Each row of a before or after table is a point. One or more steps were done to the points. Then noise was added and the rows were shuffled. The steps act on how far a point lies along the listed directions, d1 being the first. Write out the steps. A step turns or swaps two directions, mirrors them in a line or flattens them onto one, adds a multiple of one to another, or multiplies one. Angles are multiples of 10 degrees, from the lower direction toward the higher: turns from -170 to 170, lines from 10 to 170 but not 90. Use the fewest steps. Two steps may share a direction if one is a turn and the other turns, adds or multiplies; they go together, in the order done. Otherwise the lowest direction goes first.
In the rows, 128 means zero.

Directions:
(1): [190  93 118]
(2): [95 83 83]
Before, 13 rows:
[[217  98 177]
 [219  96 139]
 [150 128 139]
 [196 194 160]
 [184 112 117]
 [145 105  94]
 [ 83 216 150]
 [136 142 147]
 [191  98 104]
 [ 37 201 151]
 [198 170 159]
 [195 127 120]
 [162  98 133]]
After (13 x 3):
[[102 145  97]
 [138 123 137]
 [151 128 135]
 [ 58 128  97]
 [158 123 149]
 [211 149 134]
 [211 111 193]
 [192 143 133]
 [211 126 163]
 [175 137 133]
 [204 139 141]
 [135 135 117]
 [182 137 126]]
Steps: flatten d1 and d2 onto the line at 140 degrees

Directions:
(1): [ 66  73 176 152 120 148]
(2): [168 151 157 156  93 200]
(3): [139 154 179 153  84  62]
(4): [ 61 192 111 113  98 143]
(5): [133  86  76 128  53 123]
(6): [139 117 167  38 108 135]
Before, 14 rows:
[[ 92  98 121 119 132 143]
 [102  99  78 126 107 135]
 [159  71 115  77 118 126]
 [181 119 151 109 124 122]
 [154 127  90 124  58 111]
 [103 166 135   7 117 112]
 [116 106 176  88 166 121]
 [138  93  71  56  95 181]
 [105 102 149 114 133 123]
 [143 109 100  63 131 207]
 [215 158  96  97  68 151]
 [118  94 135 181 109 178]
 [ 69  59 162  66  94 180]
 [168  84 144 145 106 104]]
After, 14 rows:
[[107 107  82 110 126 173]
 [140 132  85 122  59 140]
 [100 112 165  81 170 136]
 [142 136 204  44  90 101]
 [130  99 107 163 129 119]
 [146  75 111  77 115 147]
 [110  51 173  70  96  90]
 [208 164  92  92  76 158]
 [197  63 137  96  77 107]
 [121  90 140 131 125  99]
 [137  89 113 149  91 102]
 [212  81 161  95 115 118]
 [107 104 143 107 139 120]
 [146 135 112  85 135 170]]
Steps: flatten d1 and d2 onto the line at 140 degrees; mirror d3 and d4 in the line at 50 degrees

Directions:
(1): [114 230 110 151 134 171 109 125]
(2): [ 71 130  90  59 158 139 160 174]
Before:
[[ 52 145  64  31 165 141 166 166]
 [165 142 173 165  78 114 132 106]
 [159 134 146 189 120 105  99 114]
 [191 120 171 186  74 123 114  59]
 [130 249 114 184 106 201  89  87]
 [105 132 126 107 134 144 142 147]
 [148 107 128 113 113 106 145 113]
 [174 108 140 163 107 123 117  97]
 [145 181 144 183 129 149 114  86]
 [102 150 117 129 129 141 130 125]
 [120 121 122 109 144 132 166 151]]
After:
[[143  50 155 130 131  98 149 105]
 [138 166 130 150 135 147 143 129]
 [106  42 121  53 120 108 182 137]
 [130 125 139 154 116 125 121 106]
 [116  69 123 112 143  87 140 158]
 [119  82 106  86 136 122 154 145]
 [156 237 125 194 110 158  82  68]
 [123 147 108  97 125 126 149 127]
 [187  11 173 162  80  96 119  73]
 [133 153 143 148 120 146 119 121]
 [117  87 147  85 104 100 173 153]]
Steps: turn d1 and d2 by -120 degrees

Directions:
(1): [208 128 149 148 191 125 144 191 130 171  91]
(2): [108 106 161  95 184 145 157  74 124  82  48]
(3): [125  94  22 126 142 175 136 112  96 173 105]
(4): [185  36 134  98  64 118 166 130 138 107 131]
Before, 11 rows:
[[156 120 122 139 183 125 131 147 109 144 105]
 [151  68 177 104 153 153 186  90 151  86  64]
 [105 143  56 169 162 147 107 121 108 149 118]
 [220 141 218 156 104 109 145 208 128 150 121]
 [112 128  22 173 100 170 132 132  96 171 143]
 [ 92 155 123 124  62 106 119  90 122 117 180]
 [141  84 126  95 217 150 161 103 126 116  31]
 [ 34  43  70 103  44 153 144  48  94  83 160]
 [ 24 181  55 115 182 177  97  59 106 102 101]
 [115  97 156  87 145 144 165 113 134 119  83]
 [128 178  63 152 167 135  92 137 114 181 137]]
After (11 x 11):
[[ 90  73 169  71 125 118 152  56 150  45  80]
 [131 192 219 127 238 118 126 132 148  83  57]
 [228  79 237 158 160  89 164 219 139 137 114]
 [119  81 153  84 126 139 167 113 132 113  97]
 [191 162 129 154 157 119 136 164 113 184 125]
 [119 197 209 183 104  99 119 165 150 106 167]
 [146  42 145 100 107 155 185  77 145  80  83]
 [ 83 123 128 120 118 122 119  94 119  97 148]
 [ 95 178 174 167 148  94 102 129 145  88 135]
 [ 85 212 149 136 144  99  77 114 137 116 151]
 [ 90 115  37 132  38 179 122  97  85 151 151]]
Steps: turn d1 and d3 by 170 degrees; turn d2 and d4 by 20 degrees

Directions:
(1): [109 117 173 161 146  52 120 144  78 146 202  54 135 133]
(2): [205 108 100 167 174  77 119 115 111 131  89 146  68 197]
Before, 8 rows:
[[131 111 137 142 140 105 129 131 110 138 148 100 131 135]
 [ 84 145 123 105  90 190 143 122 159 121 122 156 164  75]
 [118 135 114 117 120 149 123 114 152 122  97 153 125 119]
 [117 122 144 130 128 123 129 131 123 122 153 106 136 124]
 [121 136 143 128 130 110 124 137 121 123 149 112 144 108]
 [ 88 144 151 115 116 119 120 132 117 134 156 101 142  98]
 [113 139 129 128 124 138 126 132 123 123 124 117 135 117]
 [144 127 117 122 115 157 132 124 140 117  96 176 130 126]]
After:
[[123 105 158 158 149  67 125 138  85 147 184  65 133 140]
 [ 72 142 172 124 118  94 118 140  99 141 191  69 151  93]
 [111 134 160 137 134  88 122 144 104 130 175  87 148 107]
 [127 141  91  99 110 190 127 106 179 113  59 192 123 115]
 [ 82 156 101  77  70 248 150 115 194 109  82 200 171  58]
 [156 134  88 101 105 206 137 114 172 105  48 224 125 124]
 [110 140 131 126 123 139 126 133 124 123 127 115 137 114]
 [108 119 159 139 132 101 126 137 108 128 179  82 140 123]]
Steps: multiply d1 by 2.5; multiply d2 by 1.3

Directions:
(1): [137 104 202  82 115 150 184 151 115 114 130 182 128 115 106  91  91 200
  98 222]
(2): [ 90 149 152 145  56 158  73  70 125 130 153 103 143 105  61  42 100 150
 186 108]
Before, 8 rows:
[[149 115 134 112 142 131 169 153 119 118 119 137 131 116 152 157 135 135
   96 178]
 [106 147 105 157 107 117 111 108 143 123 153 106 128 136 101 117 124  95
  155  82]
 [120 148 150 117  97 146 120 118 137 126 138 141 144 108  93  92 104 136
  142 143]
 [117 139  71 169 140 119  98 116 142 142 129 100 140 143 147 150 151  80
  153  71]
 [147 117 132 113 165 126 159 143 117 139 103 126 124 138 151 164 121 135
   89 159]
 [127 119 152 121  92 157 121 109 118 118 122 127 123 118 101  95 110 142
  139 145]
 [155 104 116 113 183 111 178 192 107 125 100 162 106 135 204 204 143 105
   71 162]
 [134 159  81 149 131 111  79 115 106 141 125  82 116 129 159 135 130  70
  146  57]]
After (8 x 20):
[[132 172  47 168 135 106  55 106 109 141 123  48 114 130 160 145 144  46
  163  14]
 [157 108 135 104 180 124 180 158 117 133 101 136 124 150 165 182 125 138
   70 174]
 [ 96 160  93 170  93 117  85  95 142 129 158  84 134 133  98 113 130  88
  166  57]
 [116 149 167 114  80 155 117 109 131 129 140 141 145 101  79  71  91 148
  151 156]
 [161 106 143  99 151 127 183 168 120 117 118 153 133 123 165 173 130 143
   73 201]
 [174  91 112 101 223 103 211 224 110 122  83 175  97 149 242 248 154 101
   39 183]
 [122 113 164 121  73 165 123 107 115 116 129 127 125 115  88  77 100 154
  145 149]
 [111 147  41 189 149 112  77 111 148 150 130  75 140 150 155 170 164  50
  162  34]]
Steps: multiply d1 by 1.6; multiply d2 by 1.6
